Each row is a point. Each table stands for the endless flat space through its points: a line for two points, a plane for three, and so on. The two share one point or none. Which?

First, 3 rows:
[[ 18  -6  -3 -26]
 [  3   3   7  -4]
 [ 23  -9   1 -15]]
Second, 2 rows:
[[ 10  -1  -6 -15]
 [  9   1 -11 -14]]
They share: no point

First, 4 rows:
[[ 11  -8 -13 -24 -22   9 -11   5]
 [ -1 -24 -31  10 -30   9 -13  13]
 [  1 -32 -23   4 -24  19 -19  19]
 [ 19  -7  10 -27   5  40 -32  26]]
Second (4 x 8):
[[ 15  -9 -24 -18 -17  16 -33  10]
 [  3  16 -19 -12  -6  34 -25  12]
 [ 16 -13 -18 -16 -32  15 -25  13]
 [  5   7 -18 -11   4  27 -26  12]]
They share: [ 10  -7 -12 -10 -14  19 -19  15]

First, 4 rows:
[[ 10 -16   0  16  12 -19 -18  28   0]
 [ -4 -55 -33  18 -13 -30  -2  40  12]
 [ 13  -4   9  23  13 -20 -20  12  -6]
 [ -5  -2   1  -4  18  -6 -33  24   3]]
Second (3 x 9):
[[ -9 -18   2   7   5 -24 -19  13   1]
 [  1 -10  -4   7   9 -18 -19  21   3]
 [ -8 -17  -1   8   6 -19 -17  12   1]]
They share: no point

First (2 x 11):
[[  7 -15 -14   8  21 -13  24  23  -6 -13  -7]
 [ -2 -30  -5   2   6   5   9   8 -18 -28  -4]]
Second, 4 rows:
[[-18 -11   6   5  -6  20  14   8   3  -9 -28]
 [  3 -28 -15   9  31 -13  22  27  -8 -19  -3]
 [ -7  -4 -17 -11   1   5  30   7 -18 -19 -21]
 [  3 -22 -15  24  10   5  -2  24 -11 -25 -15]]
They share: no point

First (2 x 14):
[[-24 -11  -3 -14  -1  12  11  12 -10  18 -14  -5   6  21]
 [ -4 -23  21 -26 -21   8   7  20  -6  14  -6  19  18  21]]
Second:
[[-11 -41  23  -5 -15 -11  13  38   3  17 -10 -22  21  23]
 [-28 -26  -2 -13   5   7  19  15 -16  25 -29   6  18  31]
 [-17 -37  15 -13 -15   3   3  24   1  23 -12 -10  15  11]
 [ -2 -33  29  -9 -23 -10  10  39   6  10   1 -20  18  21]]
They share: [-14 -17   9 -20 -11  10   9  16  -8  16 -10   7  12  21]

First:
[[-17  30   2  -5  11  12  -7  -3 -16   7 -13 -14 -21  25  17  -4  14 -11]
 [-11  15  23  -9  32  28  15  -9  -6   4   6  -2  -3   3   7 -18  -6 -15]
 [  1  24 -13   9  -4  -5   7   5 -12  24 -34 -17  -6  24  26  -7  19   3]]
Second (5 x 18):
[[  0  12   1   0  32  23   4   0 -18   1   2  -3   4  15  19 -13  -6 -20]
 [  1  18   9  27  29  17  -1  -9 -14   4   9 -10  -1 -16  39 -27   6 -30]
 [-16  26  20 -52   1  34  -5  -5  -5   0 -12 -18 -30  48 -23  18  -4   3]
 [ 12  22  -8  22  39  -6   3  -1 -17   8   0  -2  10  -8  41 -36   4 -27]
 [-17  25  19 -14  12  29   0  -5 -10   6  -5 -20 -23  18   2  -1   0 -11]]
They share: no point

First, 4 rows:
[[-18   6   6  23   1  -7 -23 -25 -19 -12  -1  -7 -35 -52 -26  33 -41   8
  -11   8  28 -32  16  -6]
 [ 17  10  14  16 -12  -3   3 -16  -5  -3  -1  14 -16 -13  -5  16 -18   6
  -16  10   8  -4  19  22]
 [ 38  24  26  21 -23  11  19 -23  -9  -6   7  15 -13  10   6  15  -3   0
  -21   0   0   6  22  36]
 [ 27 -11   0  -1  -6 -20  10   5  18  12 -17  37   3  -2   5  -1 -11  10
  -17  30  -2  13  14  33]]
Second, 2 rows:
[[ 36  22  -2  10 -10  17  21  -7 -10 -10 -12  25 -34  -1 -12  18 -14  -9
  -38  -1   5 -26  35   9]
 [ 24  14   6  12 -12   5   9 -13 -12  -8  -8  15 -26 -13 -10  22 -14   1
  -28   5   9 -18  23  17]]
They share: no point
